Each row is a point. The last column is the point's height on a tilted bowl or saddle (a function of degree 2), plus a little noise. Count its main directions that bend up, bend down and stay straight.
In the rows, 100 means zero.

Points (18 x 4):
array([[ 77, 168,  92, 118],
       [101,  96,  55,  94],
       [167, 101,  40,  72],
       [ 48,  65, 125,  59],
       [110,  68,  75,  96],
       [126,  70,  95,  95],
       [ 52, 153, 144, 103],
       [138,  64,  70,  99],
       [ 89,  97, 141,  79],
       [109,  95,  79,  91],
       [  5,  64,  53, 138],
       [100,  87, 140,  82],
       [ 34, 142, 106, 107],
       [ 46,  49, 183,   5],
       [ 86,  74,  52, 104],
       [104, 139, 122, 104],
       [ 59, 107, 133,  75],
       [140,  71, 120, 103]])
Directions: 2 up, 1 down, 0 straight

Points (27 x 5):
array([[ 77, 137,  96,  70,  86],
       [ 90, 121, 113, 110,  94],
       [ 83, 133,  60,  93,  88],
       [ 43,  82,  89, 103,  99],
       [ 76, 115, 111,  99,  96],
       [177,  66, 104, 156,  41],
       [157, 112, 104, 123,  73],
       [161, 132, 188,  41,   5],
       [106,  44,  55, 100,  81],
       [114, 195,  67, 123,  48],
       [ 94,  68, 144,  94,  73],
       [113,  56, 131, 143,  63],
       [ 57,  88,   8, 131,  77],
       [178, 143,  92, 131,  55],
       [135,  84, 143, 138,  61],
       [131,  91, 120,  79,  76],
       [ 67,  68,  97,  84,  95],
       [159,  86, 113,  97,  65],
       [ 81, 118,  70, 107,  98],
       [ 59, 102,  84, 113, 101],
       [ 99, 183, 115, 105,  64],
       [ 66, 109, 113, 161,  85],
       [102, 115,  91,  69,  88],
       [ 71,  56,  47, 134,  89],
       [ 91,  78, 125, 113,  87],
       [125,  62,  67, 177,  66],
       [ 89,  70,  67,  95,  95]])
Directions: 0 up, 4 down, 0 straight

Points (48 x 7):
array([[122,  84, 101, 113,  91,  86,  75],
       [ 69, 104, 115,  82,  99, 153, 135],
       [111, 109, 101,  93, 118,  97,  94],
       [ 93, 109,  80,  75,  87,  84,  93],
       [126, 148,  99, 100, 112, 101,  91],
       [113,  30,  99,  59,  57, 138, 169],
       [ 77,  74,  75,  64,  88, 102, 108],
       [ 80,  88, 134,  95, 130,  92, 112],
       [ 76, 123,  69,  89, 123,  63, 117],
       [110, 108, 104, 103, 109,  96,  89],
       [ 63,  17, 111,  74,  99,  50, 182],
       [ 38, 147, 112,  33,  78, 128, 136],
       [137,  48, 124,   9, 119, 114, 181],
       [118, 103,  93,  44,  86,  90,  98],
       [ 43, 115, 152,  53, 115, 147, 151],
       [118,  74,  78,  94, 137, 118, 147],
       [149,  98,  89, 141,  88,  92,  48],
       [ 97,  93, 103, 127, 108, 108, 103],
       [ 82,  63,  71, 150,  82,  68, 113],
       [107, 125,  83, 102, 131,  82, 107],
       [ 96, 109,  70,  71, 119,  79, 101],
       [ 76, 111,  93,  47,  12, 128, 165],
       [ 71,  87, 120,  90,  86, 153, 137],
       [102, 142, 173,  71, 120,  79,  55],
       [160,  98, 161, 121,  89, 115,  53],
       [ 52,  81,  80, 117, 146,  75, 166],
       [129, 128, 118, 139,  99, 135,  94],
       [103,  75,  97, 106,  84,  70,  90],
       [142,  88, 106,  92,  77,  95,  70],
       [ 59,  55, 131,  97, 160,  55, 165],
       [ 81,  49, 154,  39, 157, 126, 178],
       [128,  89, 109,  40, 105, 105, 111],
       [ 66,  97, 132,  89, 100,  94, 106],
       [ 92, 122,  52, 112,  85, 123,  89],
       [ 75,  79, 114, 161, 124,  35, 166],
       [ 88,  85,   5, 114, 122,  57, 186],
       [ 66,  95, 126,  35, 108,  71,  85],
       [ 83,  91,  94,  47, 119,  71,  94],
       [ 83,  93, 102,  85,  91,  89,  96],
       [132, 146, 122,  44,  56, 122, 138],
       [103, 131,  91, 126, 130, 124, 129],
       [118, 133, 131, 104, 143, 138, 143],
       [109, 130,  86, 109,  86, 153, 108],
       [ 75,  96,  93,  79,  33,  65, 121],
       [104, 100, 116, 114,  59, 109,  75],
       [137, 109,  97,  87,  88, 100,  77],
       [103,  92,  88,  46, 117,  65,  94],
       [103, 126,  64,  59, 137,  75, 104]])
Directions: 4 up, 2 down, 0 straight

Points (76 x 9):
array([[ 88,  90, 106,  90, 147,  92,  80, 111,  76],
       [ 88, 106, 110, 182, 117,  86, 110, 104, 167],
       [122,  31,  96, 106,  68,  96, 104,  49, 118],
       [ 78,  43, 120, 162,  51, 102, 140,  67, 150],
       [ 68, 123, 125, 107, 106, 116, 109,  75,  98],
       [124,  57, 102, 107,  34,  67, 115,  95, 125],
       [105,  11,  68, 119,  85,  75,  85, 148, 158],
       [148,  77, 139,  88,  92, 126, 150,  77, 103],
       [ 68, 110,  82,  75,  89, 108,  64,  92,  86],
       [135,  81, 108,  77,  86,  80, 140, 106, 104],
       [ 77,  70, 174,  77,  97, 103,  61, 151,  46],
       [ 48, 122,  77, 128, 154,  91, 114,  83, 135],
       [ 98,  70, 113, 121, 130, 134, 130,  45,  96],
       [ 70, 153, 122, 110, 114,  46, 114, 116, 109],
       [146, 101, 118,  61, 135,  90,  96, 136,  71],
       [133, 122,  93, 118,  84, 115, 146,  43, 129],
       [ 85,  88, 106,  66,  65,  59,  98, 111,  82],
       [118, 157,  88, 103,  56,  65,  81,  46, 104],
       [ 92,  84,  80,  38, 105,  94,  87,  59,  73],
       [146,  76,  61,  92, 114, 105,  74,  78, 107],
       [ 66, 143,  65, 112,  92, 125, 131, 122, 145],
       [ 92, 139, 121,  94,  56,  90,  88, 114,  97],
       [ 90,  98, 136,  29, 126,  14, 123, 104,  80],
       [ 74,  76,  40, 107, 169, 148,  89, 128, 156],
       [122, 115,  76,  56,  79,  96,  76, 153,  75],
       [144, 105, 143, 116, 101, 135, 138,  95, 120],
       [ 55, 102, 126,  71,  84,  97, 147, 112,  95],
       [ 84, 140, 104,  63, 120, 121,  68, 105,  82],
       [100,  46,  64, 128, 106, 126, 102, 100, 143],
       [128, 132, 142, 104, 101, 138, 105, 139, 113],
       [120,  96,  96, 118, 118,  45, 136, 118, 133],
       [ 64, 102,  83, 130,  81,  74, 142,  98, 132],
       [164, 103, 186, 129, 160,  84,  75, 118,  57],
       [142,  66, 104,  93,  58,  94,  74, 125, 110],
       [148,  50,  90,  56, 117, 137,  45, 127,  93],
       [136, 102, 131,  88,  99, 155, 105,  69, 101],
       [112,  97,  96,  71, 128, 159, 134,  77, 106],
       [ 96, 153,  96,  53,  61, 153,  90,  79, 118],
       [127, 112, 113,  71,  79,  90, 135,  91,  95],
       [157, 114,  62, 118,  56, 136, 131, 104, 155],
       [ 71,  83, 156,  99,  90, 122, 115, 102,  80],
       [126, 111, 119, 140,  74, 125,  47, 103, 139],
       [ 94, 179,  74, 118, 110,  76, 107, 105, 132],
       [109, 111,  85,  74, 131,  70,  85, 144,  80],
       [108,  88, 163, 102,  84, 128, 126, 117,  93],
       [115,  80, 100, 132, 146,  93, 106,  76, 119],
       [126,  65,  93, 107, 125,  69, 158,  73, 136],
       [133, 135,  79,  88,  82,  49, 150, 108, 109],
       [ 89, 135, 132, 100, 160,  60, 149,  78, 115],
       [121,  91,  78, 122,  65, 147,  47, 110, 147],
       [145, 153,  72, 124,  41, 119,  69,  83, 139],
       [ 91,  60, 124,  58, 181,  77,  99, 140,  63],
       [ 65, 122,  70, 150, 125, 176, 158, 104, 195],
       [ 86,  73, 136, 133, 113,  89, 148, 102, 119],
       [144,  70, 108, 101,  29,  99,  64, 109, 125],
       [121, 138, 104,  24, 118, 109,  99,  98,  77],
       [ 82,  90, 183,  94, 104,  50, 128, 128,  74],
       [ 98,  70,  66,  77,  82,  81,  83,  68,  87],
       [125, 106, 148,  96,  77, 117,  98, 114,  95],
       [169,  67, 136,  62, 148,  95, 103,  65,  72],
       [124,  97, 158, 167, 143, 105, 102, 107, 126],
       [103,   9, 101,  79, 118,  26,  79,  87, 108],
       [ 91, 163, 121, 120,  68,  70,  80, 106, 110],
       [144, 102,  58,  64, 148,  57,  42,  22,  75],
       [135, 114, 117,  85,  84, 111,  51, 103,  85],
       [102,  92, 105, 149, 115, 106,  78, 109, 131],
       [105, 108,  89,  86,  79,  46,  85, 131,  78],
       [ 96, 118, 119, 145, 106, 116,  92,  94, 129],
       [122,  97,  96, 133,  84, 122, 111,  97, 140],
       [ 97, 122, 146,  39,  43,  29,  84,  87,  78],
       [114,  87, 104,  77, 116,  95, 186,  99, 123],
       [119, 138,  90, 118, 104, 128,  59,  67, 123],
       [ 74,  69,  98,  23, 135,  82, 127, 165,  97],
       [111, 143,   5,  89,  64,  84, 107, 111,  87],
       [ 80, 108,  83,  88,  62, 106, 131,  56, 100],
       [150, 112, 155, 111, 101,  98,  83,  63,  93]])
Directions: 5 up, 2 down, 1 straight
